Every row gives one point. Two turns around zero, p and q, are shown by what they do to some points. Where does a point land after both, in the order given? Backwards means that the second turn is done in reverse. Each puzzle has new turns, and all numbers are rounded.

Turn p:
[  0 -13  -6] -> [-13  -6   2]
[ 48  26 -22] -> [ 31 -15  47]
[-20   3 -14] -> [  1 -17 -18]
[-6 -7 -8] -> [-7 -9 -4]
[ 1 -1 27] -> [-2 27 -3]
[-23  -7  23] -> [-10  20 -25]
Turn q:
[-27  20  12] -> [-25  21 -14]
[ 11 -38   4] -> [ 17 -34 -10]
[  8 -21   2] -> [ 10 -20  -4]
[ 34  -3 -15] -> [ 21 -11  29]
[-3 23  7] -> [-18  14   8]
[-22  19 -10] -> [-5 29 -8]
Where do these land?
p, then q: [ 8 -8 35] -> [-22  27  11]
p, then q: [-11 -44  13] -> [ -7  33 -33]
p, then q: [-12  18 -19] -> [ 23 -17   5]
p, then q backwards: [23 16 -1] -> [ 21   4 -19]
p, then q: [ 8 16 -8] -> [  0 -17  11]
p, then q: [-15   2 -21] -> [ 22 -11 -10]

Turn p:
[25 11 -5  1] -> [-20   1 -17  -8]
[-24  29 -11 -16] -> [-21  11  29  21]
[ -3 -35 -15 -43] -> [  6 -16  37 -41]
[ 7  8 35 17] -> [ 15  27 -25   7]
[14  5  6 25] -> [  1  -1 -28   9]
[-22 -16   1  -4] -> [19 -6 19  2]
[  3  -2 -12  20] -> [ -1 -17 -13  10]
Turn q:
[-16  29  -9 -13] -> [ 14  22   3 -26]
[ -9 -33 -19   7] -> [ -4 -11 -36  13]
[ 7 10 30  5] -> [-17   2  28   2]
[-13   5  14 -12] -> [-13   3   5 -18]
[ 43   8   0 -18] -> [ 25 -29  28   1]
[-25   9 -24  17] -> [  8  31 -23   3]
[ 14 -28   8  13] -> [-14 -20  -4  25]
Where do these land?
q, then p backwards: [-9 -3 18 17] -> [ 0 25 -6 -6]
p, then q: [10  4 -2 24] -> [ 13   4 -19  13]
p, then q: [ -4   4 -18 -21] -> [-25   1   1 -13]
p, then q: [ 25  32  11 -48] -> [ -5  33   9 -54]
p, then q: [-19  -9   0  25] -> [ 3 -8  2 31]
p, then q backwards: [ -2 -28  -8   2] -> [ 16  -1  -8 -23]

Turn p:
[  6  -8  13  -9 -23 -17] -> [  8  17  13  -2 -12 -23]
[  4   7 -44  20 -17  14] -> [  7 -31  -4 -42  12   3]
[13 -9 -3 17 33 10] -> [ -3 -28   8  21   6  20]
[-12   7 -43  -3 -23 -21] -> [  5 -14 -23 -33   9 -33]
[-17 -19  32   5  17  16] -> [-10   7   0  24 -29  25]
[  1   1  16 -47  -2   9] -> [-34  35   9   4   5  -8]
[  5  21  29  15  15 -10] -> [25 14 -1 26  9 16]
Turn q:
[-15 -32 -40  -4 -45 -36] -> [-15 -28 -47 -26  36  32]
[-22   5  -3  18  -8   7] -> [ -5  -7 -16  21 -11   8]
[ -6  12   2 -17  18   1] -> [ -3  11   4   5   6 -24]
[ 10   5  24 -11   3  24] -> [ -5   8  19  -8 -27 -14]
[-11   4   7  15 -21 -29] -> [ 13  10 -32  -2   0  20]
[ 24 -17  10  -6  43  19] -> [ 19 -13  45  -3  -1 -26]
[20 23  1  5 11 15] -> [-5 18 28 12 -5  3]
Where do these land?
q, then p: [ 22 -23  20  17   0  -9] -> [-14  11  38  -4   4  -1]
q, then p: [-29  -1 -24  -2 -23  -4] -> [-15 -30 -26 -12  -8   2]
p, then q: [ 33  -4  12 -23  17  48] -> [  5  -4  -8  25 -49 -35]
q, then p: [-16   5   2  14  10   3] -> [ 18 -15   5  -5  -3   1]
p, then q: [-16  -6  12  -4  -1 -33] -> [ 5 12 -8  3 18 31]
q, then p backwards: [-27  28  -8   4 -34 -16] -> [-42  17   9 -17  21   8]
p, then q: [ 32   2 -14  -5  31  10] -> [ 29 -24   5  15 -14 -21]

Turn p:
[ 27 -14 -13  -1  23  10 -15 -28  30] -> [ 18 -27 -13 -25  12  -2  10 -22  33]
[-30   5  -2  33 -28  14 -31 -31 -23] -> [  9   5   6  27 -51   2  -1  26  37]
[  5  18  24  12  25 -17  -7  28  -7] -> [-42   0   9   1  14 -24 -15   0  -4]
[ -6  -7  11  -8 -15   5  26 -18 -26] -> [ 16  30 -18   2 -18  -6   5   7 -16]
[ -4  22 -28  31 -13   1   0 -25  10] -> [  6 -32  -1  -9 -40  12  -8   9   7]
[-20   8 -17 -33  15  -7   8  10  11] -> [ -6   9   3  -2  14  34 -14 -25 -12]
[  8 -18  -7 -21  21  20  -6  -9  10] -> [ 19  -1 -14   0  22   3   2 -25  16]
[-35  -1  28 -12   3 -39  13  24   8] -> [-48  31   5  -3  13  23  10   9 -18]
[  1   6  14 -16 -22  -6  -3  -7  -6] -> [ 10  23  11 -10  -1   1  -3  16  -1]
[ 27 -25 -25 -19  10  -5   9  29 -27] -> [ 16   1  19  13  16 -21  14 -38 -32]
[ 27   6  14  34 -20  24   8  26  20] -> [  4 -38  -6   7  18 -22   0  42 -12]
Turn q:
[ -8  -6 -13 -15 -17  10  21  -7 -14] -> [ -3 -11 -13  -9 -14   5  17 -26   1]
[  0 -34  18  -6 -14  13  15  13  26] -> [ 15  -7  -8 -27 -15 -34 -15  -3  15]
[ -7 -28 -11  11   0 -13   0 -18  25] -> [ 14 -12   2  22  -3 -15 -19 -12  25]
[-26   2  16  35  11 -35   0  34 -31] -> [ -1 -13 -32  12  56  -9  12  27 -12]
[-18   9 -25  18  -6  33   6 -28  24] -> [ 25   0 -10  29 -46  13   0  -3   3]
[ -6  -5  -9 -13 -16  -5 -26  -1  -6] -> [ -6  21  -8  -2   9  13  -7 -14  16]
[ 20 -20   3  -3  -5  -9  -9 -14   2] -> [-11  -9  13  -5   2   1 -19  -6  20]
[ 26  18   5 -38  41   7 -36  -5 -47] -> [-28  24  48 -21  23  40  35  15   9]
[ 35  11 -12 -13 -27   8  -6  17   3] -> [ -4  10   5 -29  -6  19 -26 -16 -21]
[ 11 -28   1   3  13  -9  -6  13 -15] -> [  6 -15   8 -15  27   2  -2   4  16]
[-14  46  25  32  -6   7  21  -3   8] -> [-12  -2 -23  23 -23 -11   5  33 -40]
[-12  35   2  -9  25  -7  19  -2  26] -> [  5  14  19  25 -11 -24  17   3 -31]
Where do these land?
q, then p backwards: [-16  17 -15  -4 -23   8 -28  24 -26] -> [-25 -13  15 -33   7   1  28 -13  18]
p, then q: [  8  10  35  18   8 -36  -7  16  -6] -> [ -7  21 -21  14  24 -32  25  -5  -5]
p, then q: [  2  18   5   8 -20   6   1 -29 -10] -> [ -4  18  -7 -19   5   5 -25 -15 -13]
q, then p: [ -1 -15 -25 -19  -5  -5  29   8  11] -> [ 17  15  -7 -31 -15 -11  17  -8   9]
q, then p: [ 25  -9  28  -7   8  -8  -9 -26  29] -> [-30  14  20  -2  12  12   9  32  19]
p, then q: [  2  26 -12  -7  21  48  29   5   4] -> [ 16   1  16   7  18  50 -15  -2  29]
q, then p: [ 24 -15  11  -4 -13   7  -1  16  12] -> [ 7 19 23 -7 17  6 -3 -7 14]
p, then q backwards: [-32   7  30   1  21   6   6  12   2] -> [-10  16  15   9 -23 -22 -27 -11 -11]
p, then q: [-22   1 -37  43 -15 -28 -14 -30  19] -> [  7  -8 -41 -35 -39 -26 -15 -22  17]
q, then p: [  0 -34  -3  16  -2  -6 -14 -21  -9] -> [ -2 -26  -8  -1  20  16  18   2  21]
p, then q: [ 12  -6 -18 -45  19   9   8  24 -26] -> [-34 -12  27  26  -1  28   8  26   8]

Turn p:
[-8 -5  5  0 -1 -6 -7 -7  5 10  1] -> [10  8 -5  4 -6 -1 -7 -1 -5 -7 -3]
[15 -7 -1  2  4 -6 -2  6  7 -6 -3] -> [  0  -8  -1 -12  -2   3  -8   9   0   9   4]
[-7  8 -2 -5  0  7  1 -8  2 -4  0] -> [ 5  4  6  8  4  1  9 -5  0  4  0]
[ -1   4 -15  -4  -8   2  -9 -19  -4   0  -6] -> [14 -6 19  7  1  3  6 -1 -6 -8 -5]
[ 0  7 -2  3  7  6 -1  7 -1 17  0] -> [-11   8   1  11   3   2  -7   8   2  -6   2]
[-2 -8 -2 -8  0 -6 48 -6  0 -4  2] -> [ -9  -3  -9  -2 -18   1  21  -3  21  16 -29]
[15  6  6 -3 -7  8  3  7  2  5 -3] -> [-6 -7 -7  5 10 -4  3 15 -2  3  0]
[-10   1   1   2  -4   8  -2   8  -8  -3  -2] -> [-4  5  1 -3  8 -7  5 -6  4 -8  5]
[ 5 -5  4 -9  5  0 -3  5  6 -5  7] -> [ 3 -2 -6 -2  6  1 -9 -3  2 11  1]
[ -2  -1  -1  10  -3  10  -9   3 -12   1   6] -> [ -9   0   7  -1   7 -10  -4  -7  -7 -10   3]
[ 0  2  5  1  6 -4  0 -8 -5 -4 -3] -> [ 2 -5  1  4 -9 -1  2 -5  0  2  6]
[-8  5 -3 16 -4  0 -5  0 -1 -5  6] -> [ -6   7   6  -7  -1   1   4  -8 -13  -6   4]
[ 0 -6  4  3  4  0 -8  8  7 -5 -7] -> [  4   4  -2 -10   1  -3  -6   5   2   3  11]
[  2  -1   2  -7   2 -19  -6   5   2   2   1] -> [  7  -5 -11  -3  -4  13  -9   0   2  -4   3]
Turn q:
[  8 -12  11   1  -9   0   3   4   4  -7   8] -> [ 13  -4   0  -5   5   6   2   7   7 -12   8]
[-1 -2 -3 -9  7 -3 -3  9  3  7 -2] -> [-3 -7 -7  5 -4  3  1  0  2 10  5]
[-1 -5 -9 12 -9  1 -9  5  0 10 19] -> [  1   1  15  12  15   6 -12   5  -2   3  10]
[ 2 14  0 -7  2  3 -7  2  5  0 -6] -> [ 3  3 -7 -3 -9 -7 -6  1 -4 10 -1]
[-9 -6 -3 -8  9 -7  5  3  2 -6 -3] -> [-10  -6  -2   0 -12   8   4  -1   6  -1  -1]
[  7   4  -9  11  10   9   1 -12   2   8  -3] -> [ -1   9   1   2   7   5   4  -6 -19   6  -8]
[ -1 -10   9  10  -4  -7   2   9  -7   4   0] -> [  3 -11   2   9   8  -3   3  -5   5 -11   5]
[  3  14  -4 -11 -11  -7   5 -15   9  -3  -8] -> [ -2   1   0 -14  -5 -10   1  17  -2   6 -16]
[ -8   3   0  -9  -3   3  -1 -10   3   4  -2] -> [ -5   6  -6  -1   1  -1  -4   5   5   4 -10]
[ -5 -10  -1   8  -4   1  -9   0  -4  -7  -5] -> [ -4  -5   2  -5   6   3 -10  -9   1  -8   1]
[ -5  13 -11  -6  -8  16  13  10   2  -5   3] -> [-12  17  -2  -2  -7  -8   1  13  -4  -1  15]
[ 0  1 13 10 11 -1  8  0 -3 -7  1] -> [  8   2   2   5  -8   0   8  -9  -2 -14  -3]
[ 11  -3   8  -3  10  -8  -8  -5 -14   2  -2] -> [ 11  -5   2  -3   2  -1   8 -16   7   8  -5]
Where do these land?
q, then p backwards: [ 2 -7  1 -9 12  9  6  0  1 -2 -8] -> [ -7   7   7   1  -3 -12   9   6   2  -5   4]
q, then p: [ -1   4  -2   2  -6   0   0  -7 -14  -7  -2] -> [11  0 -8  6 -6  5  5 -3  1  4  5]
q, then p: [  9   5   2   1 -10 -12   5  -9  -2   0  -7] -> [  4  -7 -11  -4  -8   2  -1   6  14   1   2]
p, then q: [  2  11  -8   7   0 -10  -2  -3  -4   2  -6] -> [  1   9  -1  -3   3  -1  -1   0   6 -13   9]
q, then p backwards: [ 2 -9 -9 -3 -5  6  0  5  8 -5 -3] -> [ 7  5  0  6  0 -7 -5 13  2 -3 -1]
p, then q: [ -5   9   1  -3  -4   3   0  -2   9  -2 -10] -> [ 5  5  2  5 -4 -3 11  4 -6 -1  7]
q, then p backwards: [ 12  11  -2   0   3   4   5  -3   8 -12  -6] -> [-2 -5  3 15 -8 -8 -1 -6 10 -5 -2]
p, then q: [-10  -6   1  -4  12   5  14  10  -2   6   9] -> [ -8   0  -4   4  -5  -3 -14   7 -11   4 -15]
q, then p: [-15 -17  12   9   3 -11 -16  11  -5   6  16] -> [  5   9  10 -10  -5 -17 -13   3 -22  15   7]
q, then p backwards: [ -4  -6   9  -4  -1  -1  -7  15 -10   7  14] -> [ -4   4   4 -17  16   4  -6   1  -7  -1  -9]
q, then p: [ 1 -5 -1 -3  9 12  0  5  0 11  0] -> [-11   5  13   6  -2   3   0  -2  -4  -1  -6]
p, then q: [  1   6  -4  -3  -8  -9  -8 -14   2  -3   8] -> [  4   6   0  -9  12  -2  10 -12   0  -3   2]
p, then q backwards: [ 7  6  0 11 -6  6  3 -9  9 -1 -5] -> [ 9 10 -9  2 -1 -4 11 -1  6  4  1]
